Rows are points. Any point is a mix of the corners, with weights that add up to 1. It lies inside the corners' shape when no weight is negative. Is each point inside? If not, which corners have a negative weight?
(in the rows, 128 means zero)

Corners:
(1): [163 129]
(2): [158 168]
(3): [ 72 134]
Points:
[107 125] -> outside (2)
[168 146] -> outside (3)
[157 152] -> inside
[148 138] -> inside
[ 87 135] -> inside

Corners:
(1): [ 94  80 112 122]
(2): [ 67 137 136 181]
(3): [114 171 125 176]
(4): [112 141 163  74]
(5): [ 90 110  98  82]
Points:
[ 96 105 129 103] -> outside (3)
[ 75 132 129 125] -> outside (1, 3)
[110 161 127 162] -> inside
[ 95  90 116 121] -> inside
[102 119 131 114] -> inside
[ 90 151 137 152] -> outside (1)
[110 162 125 165] -> inside
[108 145 139 119] -> inside

Corners:
(1): [ 85 111 100 169 194 132]
(2): [158 155  95  54 108  98]
(3): [ 99 100 157 107  92  86]
(4): [ 55 103 128 183 115 136]
(5): [ 99 106 132 188 136  64]
(6): [205 133 149  94 131 131]
(7): [164 157 154 108 139 152]
Points:
[135 141 144 122 118 118] -> outside (1, 6)
[ 83 113 134 158 150 122] -> outside (2, 6)
[114 129 125 132 127 102] -> outside (6)
[120 120 120 121 125  98] -> outside (7)
[ 95 108 139 138 113 110] -> inside
[176 146 125  93 140 138] -> outside (3, 5)
[130 128 130 113 134 111] -> outside (4)

Corners:
(1): [140 102 211 186  91 157  59  82 139]
(2): [118 175  86  73  89 104 146 149 112]
(3): [112 156 132  97 159  99 127  95 108]
(4): [100  91 104  68 123 139 120 149  98]
(5): [ 78 154 123 197 102 153  94 115 131]
(6): [110 152 121  88 132 166  95 161 148]
(7): [203 149 209  75 130 150 122 164 120]
(8): [145  78 137 125  98 108  80 150 154]
(9): [105 101 139 123 114 149 125 124 152]
(10): [133 202 134 162 152 168 136  85 137]
Points:
[124 136 134 120 109 143 112 135 128] -> outside (3)
[101 109 125 121 120 144 105 125 123] -> outside (2, 7)
[112 146 138 123 124 141 115 117 123] -> outside (8)
[100 143 103 108 120 125 123 130 124] -> outside (1, 7)
[112 142 120  95 121 129 116 152 136] -> outside (1, 4, 10)
[161 161 185 132 144 155  93 123 137] -> outside (2, 4, 9)

Corners:
(1): [157 126 108  33 138 107 125 123 142 139 107 110]
(2): [119 112 108 125 119 115 115 112 132  91 150 157]
(3): [ 92 117  77 115  92 149 115 162 118 201 150 140]
(4): [147 147 123 123  62 150 172 151  43  96 149 157]
(5): [ 62 122 148 159 125 161  96 102  46 130 144 146]
(6): [ 80 121 134 142  96 150 117 105 138  21 124  64]
(7): [124 106 118 159 139 110 136 161 205  86 123  86]
(8): [124 144 144  97  96 112 194  88 105 171 135 135]
(9): [160 119 128 157 124 162 151  79 129 161 170 139]
(10): [195 106  83 115 119 131 181  76 135 101  72 167]
(11): [ 89 185 127 147 149 119  71  88 169  91 139  92]
(12): [131 119 157 127 122 132 143 123 164 151 104 190]
(13): [133 104 129  88  92  83  97 103 119 119  53 198]
Points:
[160 109 107 102 100 118 155 125 131 154 111 170] -> outside (5, 6, 11)
[126 145 114 139 135 140 115 120 147 129 136 125] -> outside (2, 6, 8, 13)
[126 114 121 102 107 123 146 126  99 146 112 161] -> outside (6, 9, 11)
[131 121 114 118 110 130 144 114 130 139 121 151] -> inside
[118 121 124 125 119 133 117 120 132 119 122 142] -> outside (8)
[121 107 110 120 101 129 122 129 138  93 115 131] -> outside (5, 8, 11)
[131 119 130 119 101 136 152 119  94 154 124 162] -> outside (2, 6, 11)
[101 131 108 162 102 164 127 149 116 125 155 115] -> outside (1, 2, 8, 13)

Corners:
(1): [100 166 115 158 123 138  89 106 160 112 111 126 125 125]
(2): [134  51 149  85 182 186  85 141 142 123 147 167 162 127]
(3): [144 123  75 108 145  84 102 137 140 112 109  84 149  87]
(4): [115 174  90 135 136 107 150 138 142 102 136  63 147 103]
(5): [ 79 151 120 167  86 115  74 137  94 143 124 130 138 217]
(6): [180 120  98 172 176 130 120 105 127 113 106 105 188  79]
(7): [118 165  65 162 195 132 100  96 123 130 116 102 150  99]
(8): [101  63 153 106 160 145 139 191 161 166 118 195 137 169]
(9): [ 65 124 145 151  93 170 107 142 111 152 121 113 116 106]
(10): [185 114  59 141 129 128 117 108 165 128 156 112 115 121]
(11): [127  42 176 161 188 118  92 150 190  99 147 184 115 156]
(12): [ 83 187 195 165  93 105 137 119 104 172 132 112 104 123]
(13): [ 74 146 138 172  91 101 154  92  79 163 111 187 130 174]
(14): [112 167 126 141  81 149 158  75 100 163 104  94  94 168]
(15): [172 147  87 153 133 109 125 147 100  74 108 125 121 121]
Points:
[103 151 143 152 110 123 128 117 114 150 122 123 120 145] -> inside
[112 117 131 143 124 132 110 129 138 139 131 134 129 146] -> outside (7, 15)
[131 139 108 143 127 129 126 116 121 129 117 116 123 135] -> inside
[128 128 117 141 135 133 106 126 139 131 123 121 127 122] -> outside (4, 13)
[112 129 130 151 149 123 108 117 137 130 118 130 145 133] -> outside (9, 10, 15)
[124 124 117 146 137 126 108 125 132 132 124 126 129 124] -> outside (4)
